Each point is reached from the start by the listed moves, each made once or not at all, plus a little noise. Is the number of moves made odd or even? Then give how often each move was made.

Moves:
(1): [83 13 19 17 11]
(2): [-2 78 -4 -4 -5]
(3): [-26 18 57 -17 10]
Start: [9 -24 -11 -10 -28]
Points:
[7 -23 -14 -6 -30] => even (0, 0, 0)
[-16 0 44 -30 -15] => odd (0, 0, 1)
[64 91 61 -18 -7] => odd (1, 1, 1)

Moves:
(1): [69 -12 3 -28 10 -2 -9 3 -17 -16 2 -10]
(2): [8 56 1 5 6 0 30 10 -6 -7 -4 -5]
(3): [-2 -3 56 10 0 -1 11 14 23 -13 7 -3]
(4): [-1 -6 -10 44 6 -3 -6 12 4 -21 -10 13]
(5): [-8 -3 5 -9 63 12 -2 1 5 1 0 -4]
(6): [2 -4 -1 0 -13 53 4 0 -5 -2 -1 -6]
(7): [-5 -27 -3 -3 6 -9 59 -8 -13 -4 -5 7]
(8): [1 -10 -16 -8 4 2 5 51 -6 14 13 -6]
(9): [13 -1 -17 8 -6 -6 11 4 61 3 -12 -21]
(10): [20 -4 7 11 7 7 2 -6 -13 48 -4 7]
(11): [2 -3 -4 15 7 -5 4 -16 8 -2 42 -1]
(12): [10 5 -3 -11 -4 5 -3 4 27 -5 10 72]
Start: [31 1 -51 -19 3 28 -59 7 -13 -15 2 0]
Points:
[98 7 -60 5 100 21 19 8 -30 -63 23 -2] => even (1, 1, 0, 1, 1, 0, 1, 0, 0, 0, 1, 0)
[96 -20 -1 5 18 22 -64 35 -4 -62 0 -1] => odd (1, 0, 1, 1, 0, 0, 0, 0, 0, 0, 0, 0)
[121 -47 -88 6 11 61 1 4 53 -60 26 54] => odd (1, 0, 0, 1, 0, 1, 1, 0, 1, 0, 1, 1)
[112 18 3 -50 7 73 33 30 -4 -61 10 57] => even (1, 1, 1, 0, 0, 1, 1, 0, 0, 0, 0, 1)
[104 -36 -21 -6 76 89 -55 77 25 -59 63 54] => even (1, 0, 1, 1, 1, 1, 0, 1, 0, 0, 1, 1)
